Each wall is flat, endless, passes through zero and stands at right angles to its row. A trip goes straight from one point to another. List the walls that it crosses, first one first.
(in the rows, 128 means zero)

Walls:
(1): [161 150 132]
(2): [122 122  78]
(3): [107  62 125]
(4): [125 108 161]
(5): [200  93 144]
Trips:
[128 148 138] to [199 124 144] -> 5, 4
[145 145 108] to [186 165 120] -> 2
[161 107 165] to [109 129 116] -> 1, 5, 2, 4
[ 95 155 159] to [104 155 130] -> 4
[118 131  91] to [108 113 134] -> 4, 2
[119 118 119] to [149 130 162] -> 4, 5, 2, 1, 3
[ 96  84 142] to [ 94  79 120] -> 2
[137 173 163] to [112 168 111] -> 4, 2
[119 144 145] to [121 107 128] -> 1, 3, 5, 2
[120  97 169] to [149 112 132] -> 1

Walls:
(1): [104 152 118 140 167 121 102 122 126]
(2): [116 111 154 158 163 150  90 136 120]
(3): [ 74 161 112 118 128 135 148  93 133]
(4): [ 70 131 143 116 137 126  64 123 122]
(5): [ 69 130 187 123 133 125 138 113 126]
(6): [158 103 172 107  80  99 146 110 157]
(7): [196 125 163 132 120 144 160 106 145]
(8): [112  96 149 131 137 174 146  94 126]
(9): [137  76  92  92 133 147 146 132  97]
(10): [112 155 168 139 106 163 106  90 123]
(11): [132 109 134 133 121 127 143  75 112]
Trips:
[147 111 115 123 113 158 148 158 179] to [171 106 131  70 107 141 117  83 153] -> 11, 10
[116 134 136 131  97 169 101 153  85] to [115 131 183 104 137 119 139 155 142] -> 9, 6, 7

Walls:
(1): [ 98  96 127 154 148 107 132  96 201 115 131 143 113  70 159 128 131 116
 138 157]
(2): [ 98 150 132  83 103 155 156 104 128  73 112 106 133 112 123 142 127 129
 137 108]
(3): [ 99 122 113 106 136 123 129 129 120 157 142  75 116 120  69 151 137 134
 139 116]
(4): [104 103 144 187 131 101 130 157 115 108 131  85 125 120  93 115 106 100
  97 100]
(5): [128 136 200 115 121 161 150  96  75 144 116 124 105 128  58 114 122 142
  99 104]
(6): [139 179 126 122 127  84 129 158 127 118 101 118 125 165 120 125 108 135
 126 133]
(7): [104 167 138 154 157 118 125 117  89 152 161 128 161 133  88 138 106  78
 125 142]
(8): [127  99 104 117 152  82 162 118  74  92  93 165 125 129 126 128 130  88
 124 144]
(9): [142 131 103  44 113 148 135 137 121 131 114 124 105 150 135 142 129 146
 153 128]
Trips:
[152 108 181  93 144 148 104 133 126  52 168 112  71 158 152 152  94 107
  93 142] to [104 130 144 111 104 117 122  78 136 183 134 143 127 135 151 110 131 149
 145 113] -> 6, 8, 4, 1, 2, 3
[123 108 151 122 155  97 165 170 108 154 147 117 122 121 122 110  92 130
 124 133] to [111  91  91 116 155 118 113 170 143 126 109  99 109 171 114 117 181 159
 106  88] -> 9, 7, 5, 8
[ 86 135 112 123 145 129  90 165  77  78  93 170 135  82  85 118 114  80
 108 135] to [112 141 130 143 151 121 135 162 156 141 120 169 129 179 117 117 130 158
 127  84] -> 2, 8, 7, 5
[121 115 146 140 116 144 157 104 139  97 109 173  92 139 163 120 140 129
 184 127] to [158 144 137 127  71 107 168 124 108 188 149 136  90 141 113 186 145 149
 125  97] -> 5, 1, 8, 3, 6, 2
[123 150 140  95 147  86  54 110 116  96 169  83 123 125 150 134 122 138
  85  97] to [109 142 160 169 114 184 137 157 200 117 140  96 121 138 140 102  77  94
 168 127] -> 1, 3, 6

Walls:
(1): [123  95 128 136 118 170 156  92 134 120 141 167 119 124  96 138 136 128
 164 112 166  87 108 141 112 196 127 113 159 173  75 121 177 132 152 144
 109 162 144 135 122 152 140 118 100 123 146 201]
(2): [107 124 118 135 102 110  96 123 174 127 121 125 115 118 109 124 128 155
 116 146 136 129  90 171 132 147 151 112 133 110 107 135  76 153 162 171
 147  94 140 126 152 159 122  94 102 122 165 133]
(3): [133 141 118 160 165 152 142  79 128  88 155 126 158  86 155 133 125 130
 156 124 120 145 150 120  73  68 140 113 153 176 143 154 144 193 106 171
 127 175 165 121 162  98 121  94 106  76  79 152]
(4): [103  83 132 143 153 143 159  84 110 179 135 141  80 123 172 121  92 122
 139 131 139 108 181 126  85 188 159 111 144 123 132 108 125 152 103  99
 117 178 160  62  86 148  96 164  91 139 126 138]
(5): [ 93 173 111 102 102 120 137  48 143 131 119 143 148 110 122 125 129 134
 139 163 119 152 120 141 143  94 114  76 144  81 106 151 147 153 130 161
 148 102 159 124 113 150 186 120 142 139 176 136]
(6): [127 166 150  77 110 119 130 112 163 127 154 128 137 137 170 115 112 114
 136 147  91 129 108 107 127 134 157 157 120 129 122 148 104 116 116 139
 143 178 103 150 154 147 159 149 155 155 135 138]
(7): [119 121 114 146 167  92  58 176 159 126 119 147 109 158 170 116 123 125
 161 172 137 150 106 117 119 140 126 118 115  94 145 109 124 118 153 127
 116  90  87 133 109  86 117  66  98 114 117 121]
Trips:
[129  88 117 107 130  99 104 139 120 114 158 144 117 139 132 139 141  72
 139 108 133  98 138 130 102 119 138  93 120 103  81 112 120 142 133 132
 118 143 148 144 104 106 151 139 146 150 163 153] to [130 153 151  62 134  83 126 186 164 136 154 103 108 186 142  88 138 108
 110 122 177 164 166 116 113 123 161 115 144 113 163 128 151 157 152 142
 109 116 182 148 109  82 112  94 121 108 155 143] -> 2, 1, 6, 4, 5, 3
[122 119 125 132 116 160 167 121 142 129 122 140 145 107 175 116 109 130
 120 115 132 124 116 144 158 124 143 130 137 109 106 127 158 111 150 134
 108 129 119 107 163 103 121 154 163 166 107 134] to [166 156 104 119 185 115 161  77 133 117 129 147 148 227 179 153 135  94
 185 142 113 129 130 115 110 134 121  60 159 122  85 107 129 118  85 180
 147 186 135 167 125 138  72 103 136  96 141 133] -> 3, 7

Walls:
(1): [150 119 132 104 136 113 128 151  90 135  87 134 158 129 109  99 139 100
 123 122 139 144 127  87 129 141 183 139 111  97 112 145 138 133  98  95
 164 150 146 128 150 100 126 121 135 157 117 117]
(2): [145 105 139 120  95  74 138 119  85  80  69 151  99  89 110  63 151 141
 115 127 187  85 122 119 137 155 124 134 185 142 173  59 146 128 161 122
 151 128 136 166 124 151 139  67 147 158 115 183]
(3): [158 113 120 126 145 142  94  81  91 123  84 128 127 131 129 122 157 154
 137 119 129 133 109 142 139 105 196 103  74 127  91 139 130 149 140 141
 122 147 110  79 132 157  69 149 132 123 142 157]
(4): [156 151 116  63 111 132 133 138  88 117 100 116 112 161 130 124 118 179
 146 149 105 177  70 153 118 114 162 128  94 111 113 103 102 110 101 135
 154 151 109 125 140  89 160  92  58 113 113 121]
(5): [128 102 143 122 116 143 147 168 112 154 153 145 138  86 153 117 139 150
 147 106 123  99 105 112  99 136 120 143 133  91 140 113 144 110 111 133
  94 103 149 148 141 153 133  88 142 120 125 127]
(6): [140 109 168 156 154 111 155 150 112  97 120 161 136 134 135 141 211  97
 131  86 128 105 129 121 126 102  92 124 127 154 141 128 124 131 110 163
 156 130 120 109 192 119 184 123 169  91 124 143]
(7): [167 124 101 115 108 137  83 131 117 175  91 123  95 141 125 122  91 112
 128 114 144 176  98 130 201 130 126 103 170 109 202 152 161 142 118 110
 166 149 126 158 144  78 173 150 102 158 175 140]
(8): [115  91 139  99 129 120 152 126 137 148 141 118 192 119  90 139 144 128
 120 117 105 135 110 126 113 109  89 191 167 185 100 135 120 112 102 119
 109 111 149 120 145 114 169 111 123 119 174 128]
(9): [ 98 117 136 158 125 154 120 114  79 146 122  99 122 167  95  89 104 131
 108 104  92 118 101 159 166 115 126  97 164 148 123  99 115 190 131 140
  98  99  91 132 108 148 129 116 148 115 118  99]
Trips:
[116 112 144 134 178 103 141 153 152 109 148 158  66 138 191 101 153 133
  77 122  80 110 117 103 133 138 148 217 113 181 121 150 154 114 104 132
 128  87 157 163 160 100 135 144 144 128 143 113] to [171 122 166 148 115 158 129 134  99  87 140 118 133 134 131 121 113 140
 103 184 130  82 133 113 127 151 135 130 129 121 126 108 113 113 158 181
  84 134  98 147 167 144 107 146 131  92  99 139] -> 1, 2, 8, 9, 3
[142 143 106 145 143 118 114 143 172 147  72 148 107 163 108 133 125 189
 133  96 189  67 119 207 117 116 128 133  94 100  99 111 141  92 124 120
 119 110 122 132 174 131 156 115 150 141  98 150] to [107 121 177 105 118 177 113 132 124  82 133 117 142 114 110 143 167 110
 135 148 185 126 167 111  68 152 133 154 143 149 142 124 126 160 133 112
  71  85 176 149 146  86 106 111 143 192 188 149] -> 4, 8, 1, 3, 6

Walls:
(1): [121  70 150 124 167  94 186 134 142 163 101 140 122 133 127 128 150  43
 144 123 176 152 129 174  82  86 100 139 117 116  84 129 148 114 116 135
 114 161 171  98 138 141 131 115 174  85 135  91]
(2): [114 171 127  76 165  74 155 146  85 128  79  87 105 139 144 151 136 108
 110 116 130 131 189 141 124 111 134 151  93 169 102 121 157 161 117 140
 106 115 124 108 110 116 140 126 108 103 127 175]
(3): [124 116 135 135 159 137 109 119 114 110 161 175 146 156 132 132 111  86
 167  96  86 200 118  99 141 125 121 123 142 142 145 142 127 119 192 103
 136 149 130 110 137 176 198 121 138 111 127 104]
(4): [113 140 123 128 105 131 109 120  88 120 165 108 170 144 142  79 137 112
  90 117  88 148  88  90 132 136 126 142  92 112 141  96 157 152 142 126
 115 133 128 175 124 142 151 153 138 122 166 109]
(5): [163 175 130 119 107 126 173 105 106 120 230 116 170 121 180  76  83 183
 116  45  91 133 137 171 125 177 116 177 131 126 167 113 155 133  94 152
 109 132 140 116  79 195 137 144 118 143 108 123]
(6): [109 155 113 108 157 124 159 107  83 139 126 122 135 146 131 161 115 137
 123 141 146 119  84 164 130 132  85 149 177 181 146  96 175 123 132 152
 141 129 177  90 176 132 114 165 167 131 160  73]
(7): [147 135 118  92 123 120 115 128  94 125  95 171 103 151 130 129 154 107
 146 136 123 164 113 145 116 183 108  90 124 148 114  78 121 118 176 203
 154 112  80 137 131 142 178 107 134 127 130 140]
Trips:
[129 130 113 142 115 150 114 122 153 155 106 124 147  98 106 130 133 127
 162 113 110 119 143  91 115 185 169 140 192 148 151 134 127 129  97  42
 158 140 141  80 110 121 117  84  98 118 120 109] to [172 127 123 150 149 150 146 122 105 128 126  98 132 129 133  79 119 147
 121 144 108 102 138 157  79  93 118 155 120  66 162 146 107  91 110 162
 132 112 122 115 103 126 112 139 134 131 185 112] -> 5, 3, 1, 4, 6
[114 125 178 205  89 122 100 101 135 136 120 125  78 129  96 118 115 125
 112 136 112 123 172 105 179 122 126  66  87 118 136 141 126 152 161 155
 106 141  99 136  98  75 123 152 119 150 181 109] to [ 77 140 129  82 163  91 139  74 118 111 165 180 168 138  66 133 125 149
 143 129 104 149 153 130 146 140 185 142 132 136 130  74 136 131 138 147
 129 132 162 124 149 135 147 202 111 164  67 143] -> 7, 3, 2, 5, 6
[128 141 124 116 158 142 150 142 193 106 161 129 124 181 156  77 162 109
 108 120  98 144 130 117 112 115 157  97 145 150 183 156 165  69 179 144
  97 130 140 150 145 140 117 179 132 115  99 126] to [ 93 145 137 129 166 119 130 184  98 120  74 164 159 131 159 124 153 110
 122  86 144  88 152 168 128 147 142 114 125 143 100 144 151 130 167 168
 175 124 123 129 135 118 119 121 107 119 107 141] -> 7, 2, 4, 5, 3
[ 99 127 101  77 186  88 138 133 128 157 126  93 138 154 158 100 150 126
 144 152 114 154  54 138 107 160 103 147 126  94 129 139 173 129 141 135
 117 172 128 120 129 132 140 135 131 145 149 169] to [109 137 155 187 144  84 130 141  99 127 106 124 127 126 106 102 179 129
 154 159 112 132 106  92 121 149 133 155 136 111 142 128 147 132  94 116
 140 168 106  98 153 140  94 117 127 161 158 143] -> 5, 3, 7, 2
[ 93 164 138 140 105 173 127 135 116 137 119 112 181 113 158 104 124 130
 173 125 111 128 111 146 141 122 106  73  99 138 178 135 142 107 133 140
 154  97 145  93 145 120 111  93 110 141 118 126] to [148 146 145 155 152 155 132 146  94 103 141 128  65 167 128 140 162 128
 122 155 160 156 129 172 159 120 120 141 158 197 132 167 118 114 108  71
 111 146 151 109 150 126 137 125 131 135 114 158] -> 4, 7, 5, 2, 1
[154 175 134 124 147 114 101 141 172 126 161  64  78 148 161 110 137 169
 141 108 116  96 137 137 134 131 123 154 141 151 119  93 167 149 101 153
 118 101 144 148  77  92 133 123 106 103 102 121] to [118 122 133 142 141  87 105 123  95  68 112  95 155 130 172 123 106 120
 143 116 144 137  99 155  97  96 122  81 134 126 106 146 175 127 171 170
 135 117  70 121 143 139 122 138 162 136 132 122] -> 6, 7, 1, 3, 5

Walls:
(1): [111 121 151  97 121 124 134 136 158 117  60 113 135 116 153 137 105 108
 161 102 138  86 135 151 130 130 127 133 107 156  89 133 112 119 130 150
 164 104  98 120 126 127  99 149 148 137 132  99]
(2): [135 134 138 133  89 126 153 111 157 110 138 103 129 143 120 117 137 103
 153 118  66 113 144 128 157 144 152  85 107 120 131 116 142 171 158 141
 110 121 142 140 125 130 144 112 147 128 143 136]
(3): [112 136  84 112 154 131 138 129 146 120 124 150 114 124 140 154 113 121
 150 177 148 162 193 136 111 113 104 162 131 182 101  95 160 140 119 128
 119 138 133 126 163  73  93 130 102 100 152 128]
(4): [134 129 125 103 123 116 151 120 130 113 113 150  82 115 142 153 168 150
 108 160 106 119 145 101 140  94  98  86 148 143  88 121 138  78 132  63
 149 105 109  57 183  96 173 140 104 112 102  79]
(5): [122 171  71 121 160 111  99 175 107 153 121 152 159 203 143 111  99 151
 118 113 113  92 108 132 110 117  86 127 118 126 157 111 120 177 100 147
 155 107  55  73 102 117 108 138 106 164 146  82]
(6): [143 162 122 117 143 161 145 143 156 173 149 163 132 101 129 107 124 133
 117 118 149 134 159  94  90 157 128 154  67 105 152 101 174  80  54  97
 112 111 124  94 152 109 152 118 164 163 111 134]
(7): [118  81 137 135 148 159 127 144 151 166 126 174 120 154  89  87 122 140
 152 131 148 155 164 151 126 109 142 184 163 153  73  79 195 139  90 151
 133 138 140 135 128 143 151 140 104 113 124 126]
(8): [153 140 130 127 128 158 108 126 137 116 183 189 134 105 129 134 123 138
  69  93 153 121  76 141 154 144 128 114 124 111 142  85 116  79 150 141
 149 110 134 158 163 106  76 134 125 140 193 141]
Trips:
[156  96  92 145  69 120 184 127 130  99 155 177 128  98 111 123  86 132
 192  85 169  93 153 101 155 125  99 131 129 111 108 107 146 163 153 145
 133 171 173 149 112 115  73  97 120 160 168 107] to [112 102 130 128 167 101 133 159 131 143 166 126 103  98 101 123 116 105
 133  89 136 100  96 109 122  95 165 152  85 168 121 105  87 157 190 160
 149 140 126 122 113 178 102 168  94 116 157  70] -> 5, 3, 2
[140 128 103 137 119 117 136 146 107 102 120 125 179 133 127 135 130  99
 106 102 109  81 111 165 150 166 145 115  97 169  84  92 154  95 150 124
 161  77 123 100 126  78 119 122  86 145 141 123] to [112  96 117 101 158 155 189 119 145 124  75 129 142 127 131 150 139 130
  90 116 154 133 184 153 105 117  81 134  78 119 145 186 123 132 132 104
 128 123 125 128 112 126 158 161 141 129 182 107] -> 6, 2, 8
[123 121 134 199 125 126 156 157 121 121 150 132 119 134 125 103 137 148
 133 139 157 141 129 164 155 133 119 131  91 108  93 130  95 104  71 107
 124 137 161 110 165 110 119 148 134 110 131 117] to [144 116 151 144 133 114 119 138  99 139 109 138 139 169  95 103 120 105
 107 125 148 101  88 101 164 112 142  98  71 162 100 132 134 158 101  92
 114 153 129 106  88 124 157 104 116 142 161 141] -> 3, 5, 8, 2, 4, 6

Walls:
(1): [148 114 119 179 196 163 121 123  98 133 136 175 131  96  91 162 131 149
 138 120 139 141 130 162  77 149 110 101 163 106 121 128 134  81 136  99
 125 129 130 142 170 164 139 108 139  97  81 104]
(2): [135 142 160 129  83 119 148  97  93 177 136 122 188 162 116 115  90 135
 104 142 103 134 119 110  83 112 111 136 133 129  89  95 189  87 135 174
 135 156 109 123 145 131 124 153 124  85 138 147]
(3): [ 99 131 126 142 144  97 144 133 137 144 131 134 107 117 114 133 131  94
 105 143  91  58 158 120 136 133 140 128  99 191  93 153 121 101 197 140
 111  58 201 145 111 141 122 149 116 118 149 180]
(4): [156 141 127 146 124 150 143 159 128 148  91 100 131  35 108 118  95 196
 118 130  95 118 136 153  87 133 181 119 114 119 103 123 120 155 155 104
 111 128 129 190 170 160 123 100 153 106 155 116]
(5): [156 112 167 115 103 146 155 118 181  93 123 175 157 119 165 146 177 122
 143 143 144 175 131 163 136 153 155 148 135 139 113 148 133 103 142 105
  91 165 172 140 130 127  90  85 109 171 126 137]
(6): [112 131 102 128  69 147 147 147 142 108  98 115 119 107 169 125 155 143
 158  97 108 137  87 123 135 130 186 109 145  91 136 135 134 154 159  76
 115 152 181 112 103 116 157 128 142 107 141  87]
(7): [127 107  89 106 169 133 125  94 115 129 129 106 136 102 130 107  86 105
 125 149 133 158 110 164 133 150 118 122 147 152  86 173 129 164 127 125
 141 158 107 113  92 113 142 144 105 125  87 134]
(8): [144 158 130 116 143 165 158 105 156 137 155 123 164 107 114 142 123 178
 149 154 114 150 115 124 126  69 161 114 134  96 109 122 163 132 143 116
 120 125 118 109 139 139 109 143 108 108 105 126]
(9): [113 153 122 144 101  80 143 129 200  79 107 126 208 150 138 107 118 132
 102  93 152  94 151 168 138  93 143 181  92 104 148 114 188  86 130 108
 168 151 128 132 167 130 140 177  98 119 157 144]
(10): [113 113 111 134 115 154 140 121  96 153 129 160 139 115 149 106 145 104
 137 113  92 174 133  74 134  67  82  79 137  93 124 177 194 180 109 108
 177  96  99 137 171 131 103 114 125 175 129 150]
(11): [100 148 148 138  90 112 164  88 152  95 164 131 134 130 106 146 153 135
 132 110 149  61 122 174  94 121 112 109 135 108 145 136 111 122  80  97
 126 106  88 137 148 183 103 181 148 108 148  79]
(12): [109  96 136 127 145 140  96 152 137  90 128 122  80 110 141 144 126  97
 125 135 148 123 126 113 155 124 106 134 141 140  94 107 155 176 162 132
 135  98 108  92 131 184 118 116  87 136 108 112]
Trips:
[162 132 154  98 122 112 106 127 114 141 115 119  66 115 165  88 116 121
 145 124 160 114 143 157 120 120 142 125 160 134 111  64 171 116 116 123
 154 146  90 135 105 121 113 137 109 126 176 177] to [118 136 111 134 104 152 148 135 129 174  64 157 145 199 152 172  88 150
 132 199 108 166 147 104 129 142  80 127 165 158 128 118 178 111  98 103
 126 122 141 109 151 118 141 137 100 116 143 124] -> 4, 10, 7, 8, 5, 12, 1
[117 150 137  97 157 131 145 107 136 158  49  97  75  92 102 103 121 154
 150 172 104 151 166 105 170  48 150 114 113 152 134 128 148 119 148 104
 136 114 151 102 152  97 151 112 146 126 158 121] to [156 147 169 103 153 107 121 148  95 160 149 124  92 105 104  84 120 125
 115  92 166 115 152  99 110 150  90 118 131  92 103 126 172 170 142 143
 149  76 117 150 127 113 126 129  87 119 118  97] -> 12, 6, 2, 7, 1, 8
[117 103 110 128 150 121 123 101 109 133  58 116 131  97 132 156 160 115
 149 116 115 138 133 113 116 132 147  91 120 117 127 128 173 177  95 128
 165 102 120 116 146 114 110 168 126 131  94  87] to [132  82 147 117 110 119  65 108 144 129 120  53 131 123 161 176 143 122
 159 103 127 115  63 119 148 147 146 113 132 142 162 119 193 125 110 162
 102 173 141 138 144 107  97 122 133  81 116 143] -> 4, 11, 1, 2, 5, 10, 9, 8, 7
[142 169 129 112 150 150 154 128 110 150 115 114 135 130 124 111  80 116
  96 171 158 118  89 137 125  87  82 112 134 143 131  66 131 135 113 121
  92 134  80 175 115  96  99 108 157 111 105 141] to [196  93 134 117 152 108 190 147 101 143 160 149 113 144 126 143 127 132
 145  99 159 149 102 149 110 122 126 142 148 111 102  93 157 102 142 101
 123 135 136 133 117  87 139 142 143  92  86 127] -> 4, 5, 6
[152  96 140 112 144 155 114 108 106 126 113 112 127  92 150  84  89 152
 153 124 106 168  99  78 186 197 115 170 138  93  94 135  96 168 154  98
 135 169  76 103 189 117 129 135  99 114 129  99] to [159  84 170 156 147 121 149 133 150  99 122 154 136 141 109 119  86 134
 105  82 112 118 152  98 106  86 113 165 147 167 118 140 115 125 156 108
 136 122 159 118 133 172 134 113 103 159 116 153] -> 5, 6, 9, 2, 3, 8, 7
